Rows are points. Two turns around zero, p and q, are shown by what they do to some points. Where does a point land after both, in the order given? Backwards means that the second turn is done in reverse. Each puzzle has new turns, and all numbers are rounded.
(in the rows, 128 means zero)

Turn p:
[ 99 126 108] -> [138  99 111]
[152 110 139] -> [131 143 156]
[115 145  84] -> [158 118  91]
[145 131 181] -> [ 84 152 153]
Turn q:
[146 134 143] -> [147 135 115]
[ 79 111 109] -> [ 85 129 162]
[154 157 137] -> [144 127  91]
[ 78 105 146] -> [100 163 164]
[139 133  97] -> [124  95 123]
[172 128 135] -> [168 117 113]
Where do these land?
p, then q: [135 133 128] -> [125 127 120]
p, then q: [ 95 118 109] -> [145 112 160]
q, then p: [167 153 128] -> [173 138 134]
p, then q: [192 122 124] -> [141 145  67]
p, then q: [ 98 126 129] -> [126 123 158]
p, then q backwards: [ 80 116 149] -> [119 135  75]

Turn p:
[133 115  95 122] -> [158 145 133 116]
[116 156 186 128] -> [ 69 106 118 142]
[135  68  98 132] -> [189 117 112 108]
[106 121  98 130] -> [150 154 114 134]
[136 161 168 104] -> [ 73 120 139 116]
[144 120 100 159] -> [164 126 148 147]
[127 155 152 120] -> [ 92 127 134 131]
Turn q:
[113 120 140  78] -> [134 150 169 101]
[160 151  88 132] -> [104 136  82 109]
[163 111 162 158] -> [174  97 107 136]
[125 121 106 132] -> [107 118 125 124]
[ 80 137 144 139] -> [121 139 158 169]
Where do these land?
q, then p backwards: [144 123 126 169] -> [110 105 151 152]
p, then q backwards: [101 127 124 146] -> [130 150 135 151]
p, then q: [141 115 111 115] -> [142 140 125 107]
q, then p: [132 119 152 118] -> [121 110 144 116]
p, then q: [117 179 145 167] -> [127 109 129 193]
p, then q: [132 104 110  53] -> [119 186 145  75]

Turn p:
[116 106 153 122] -> [121 126 157 147]
[132 167 180 133] -> [ 81 170 121 144]
[140 120  86 148] -> [169 123 111 110]
[165 141  94 124] -> [140 130 109  81]
[ 86 106 126 113] -> [129  91 141 158]
Turn q:
[162 139 174 147] -> [112 119 180 102]
[129 116 148 163] -> [149 105 152 114]
[ 88 143  91 133] -> [139 113  97 171]
[154 124  92  94] -> [123 181 112 138]
[106 118 135 104] -> [118 121  98 115]
Where do these land?
q, then p: [146 152 140 172] -> [118 162 163 150]
p, then q: [ 90 156 172 122] -> [157  77 123 155]
p, then q: [112 117 121 138] -> [142 133 144 123]
p, then q: [133 117 132  94] -> [124 115 108 101]
q, then p: [106 128  90 101] -> [160 124  89 119]
p, then q: [181  98 113 140] -> [ 76 158 140 109]

Turn p:
[117 102  69 130 154 136] -> [173 126 116 164 164 112]
[130 120 117 126 137  88] -> [112 111 129 133 164 131]
[ 96  87 129 185 123 139] -> [150  71 108 159  98 124]
[134 170 106  93 108  88] -> [109 153 111  86 175 145]
[158 131 158 136 120 161] -> [120 140 145 117  86 103]
[134 173 165 116 131 124] -> [ 87 160 129 113 110 147]
[127 113 152 109 124 161] -> [146 137 159 124  99 134]
Turn q:
[118 146 113 143 154 163] -> [158 117 120 156 104 146]
[139 155 127 114 113 122] -> [145 150 128 108 138 134]
[133 140 115  87 168 152] -> [175  90 107 117 131 130]
[101 102 128 139  91 103] -> [ 84 154 118 132 126 101]
[145  96 133 146  93 122] -> [101 142 162 134 132 101]
[128  98 107 184 119  87] -> [ 77 145 140 178 155 128]
[133 160 174  82 158 147] -> [157  97 121  69 110 157]
Where do these land?
p, then q: [ 87  93 153 105 117 123] -> [132 103 170 118  92 108]
p, then q: [170 140 141 168 151 149] -> [ 89 175 105 133 145 136]
q, then p backwards: [138  87 113  85 122 118] -> [171 111  98 147 113 109]
p, then q: [136 140  94 132 150 135] -> [134 134 123 148 152 157]
q, then p: [150 182 130 144 154 143] -> [138 158 143 122  88  87]
p, then q: [104 144 183 155 106  88] -> [122 127 100 139  79  71]
p, then q: [124 123  73 122 134 137] -> [146 112 143 145 167 152]
p, then q: [115 114 136 114  91 132] -> [142 113 144 103 127 101]
